Each wall is flat, endless, passes through zero and stands at right angles to its row. A trip goes straight from one point to another. List the walls that it crosses, first one first.
In the rows, zero is written as 100.

Walls:
(1): 89 97 78
(2): 136 162 119
(3): 68 104 96
(4): 73 121 69
(5): 161 66 158
Trips:
60 116 94 to 127 123 80 => 2, 3
51 80 111 to 111 125 134 => 1, 4, 5, 2, 3
88 49 128 to 64 105 86 => 1, 5, 4
98 124 101 to 118 144 81 => 3, 1
98 7 61 to 58 80 70 => 3, 5, 4

Walls:
(1): 94 98 64 119 74 79 120 67 57 85 114 126 113 150
(2): 115 59 72 90 92 96 108 110 99 89 129 113 128 114
(3): 87 31 90 121 94 121 87 114 107 99 105 88 132 91
(4): 98 76 84 108 102 67 84 110 195 89 150 74 156 121
(5): 72 88 123 46 109 112 93 109 66 106 72 112 103 106
(6): 125 97 86 91 108 111 97 104 124 88 124 111 129 83
Trips:
142 110 89 107 96 139 105 65 111 85 116 127 85 65 to 75 122 103 116 59 33 82 105 77 102 76 105 111 113 => 2, 1, 6, 5
160 92 115 147 153 102 102 72 109 113 41 103 95 124 to 151 53 122 94 74 147 90 112 96 116 87 91 101 79 => 3, 6, 2, 5
142 83 100 146 93 88 124 119 119 134 97 83 95 98 to 95 103 127 130 39 62 69 76 71 104 92 101 76 91 => 6, 2, 1, 4, 3
79 110 73 111 118 65 113 63 114 89 73 114 72 46 to 88 103 122 91 62 112 62 98 131 121 88 113 74 145 => 5, 4
